Each row is a point. The points of each table are mixes of a few directions, plus a little noise. Count the directions of each table, and those that both share. Where both have some left over, give the other angles between the two spaces (their principal angles), to ten degrees, smallest first.

First (5 x 2):
[[ -2 -10]
 [ -2  -8]
 [ 12  70]
 [-12 -67]
 [  1  14]]
Second (7 x 2):
[[  5  29]
 [ -4 -22]
 [ -5 -32]
 [ -2 -15]
 [ -1  -7]
 [ -8 -48]
 [ 16  95]]
Directions: first 1, second 1, shared 1

First:
[[ 10  34  21  17]
 [ 32 -50  22  31]
 [-44   7 -50 -54]
 [ 11 -49  -1   7]
 [ -7  59   9   0]]
Second:
[[ -8  -7 -12 -11]
 [ 61 -27  64  71]
 [-24  30 -22 -26]
 [-28  27 -23 -30]
 [  0 -22  -9  -5]]
Directions: first 2, second 2, shared 2

First:
[[-10  35  27 -11   2 -23]
 [-10  34  29  -9   1 -18]
 [  0  19 -18 -25  -5 -26]
 [ -4   4  23  13   5   5]
 [ 17 -97   2  83  10  98]
 [ 16 -18 -71 -33 -10 -15]
 [ -6  26   5 -13  -3 -22]]
Second:
[[ 34   5  76  -4  45 -37]
 [-29   0 -36  -3  21  14]
 [-11   6 -53  15  -6  41]
 [-21 -13 -16 -13 -48  -9]
 [ 43  17  62  11  73 -12]
 [ 16   5 -32  20 -44  36]
 [-32 -19  -1 -26 -39 -31]]
Directions: first 2, second 3, shared 0; angles 50, 60

First, 9 rows:
[[-35  43 -32   2  10  22 -51 -17 -32]
 [-18 -32  33 -25  -2 -15  12   7  48]
 [ 38 -35  53  -6 -25 -52  56  27  29]
 [ 50  -9  26 -14 -22 -64  35   6  40]
 [ -1   8 -45  11  14  10  -8  33 -12]
 [  6  11 -34  -1  16  43 -21 -51   6]
 [ 13 -14  67   9 -29 -36  32  13 -22]
 [  5 -11  -8  36   8  40  13  17 -49]
 [-57  40 -59 -10  29  51 -73 -34  -7]]
Second:
[[-19  -9   6   3  13  -2 -14  11  18]
 [ -2  -1   0  -2   0   0  -1   0   0]
 [ 58  27 -19  -8 -37   6  43 -33 -50]
 [-55 -25  19   7  35  -5 -43  32  50]
 [-46 -22  15   7  30  -5 -37  27  41]
 [ 32  15 -11  -4 -22   5  24 -18 -28]
 [ 90  41 -29 -14 -58   9  69 -51 -78]
 [-57 -27  19   7  35  -6 -44  31  48]]
Directions: first 5, second 1, shared 0; angles 30

First, 10 rows:
[[  85    0  -25   11  -32   24   10   11    3    5   10  -13]
 [-121    0   34  -16   46  -34  -14  -15   -3   -7  -14   19]
 [  18   14   38   -3    5    0   18  -17  -33   12   -3   -9]
 [  73   -1  -23   10  -28   21    8   10    4    4    9  -11]
 [ -92   -8    1   -9   28  -23  -20    0   17  -12   -8   18]
 [  52  -11  -49   11  -29   19   -6   21   28   -5   10   -4]
 [ -20   33  107  -15   36  -19   34  -48  -79   24  -15  -10]
 [   7  -14  -45    6  -15    8  -15   20   34  -10    6    5]
 [  55   18   41    0   -4    8   27  -18  -42   17    0  -16]
 [ -56  -31  -79    5   -6   -4  -41   35   72  -27    5   21]]
Second:
[[  24  -37  103   40   68   -6   28   -7  -44   19    8   30]
 [  42   22  -25   -9  -11   23   -6  -10   33  -34  -19  -30]
 [ -25   22 -105  -20  -60    8  -11   24   48    6   35    0]
 [  -6   11  -22   -9  -14    2   -5    0   12   -5   -1   -7]
 [  22  -22 -103   -9  -83    0  -42   40   20    1  -14  -14]
 [ -21  -33  101   33   67  -21   31   -5  -54   37   24   44]
 [  -7   18   -6  -14   -4    2   -5  -11    7  -14  -14  -15]
 [  21   11  -29   -1  -11   16    2    3   27  -11   10   -7]
 [ -26  -18   99   16   60  -21   20  -18  -54   20   -4   22]
 [   8   32  -13  -12    4   17    8  -15   30  -22    3  -16]
 [ -33   -5    1  -15  -16  -21  -20   -1  -25    4  -28   -8]]
Directions: first 2, second 4, shared 1; angles 50
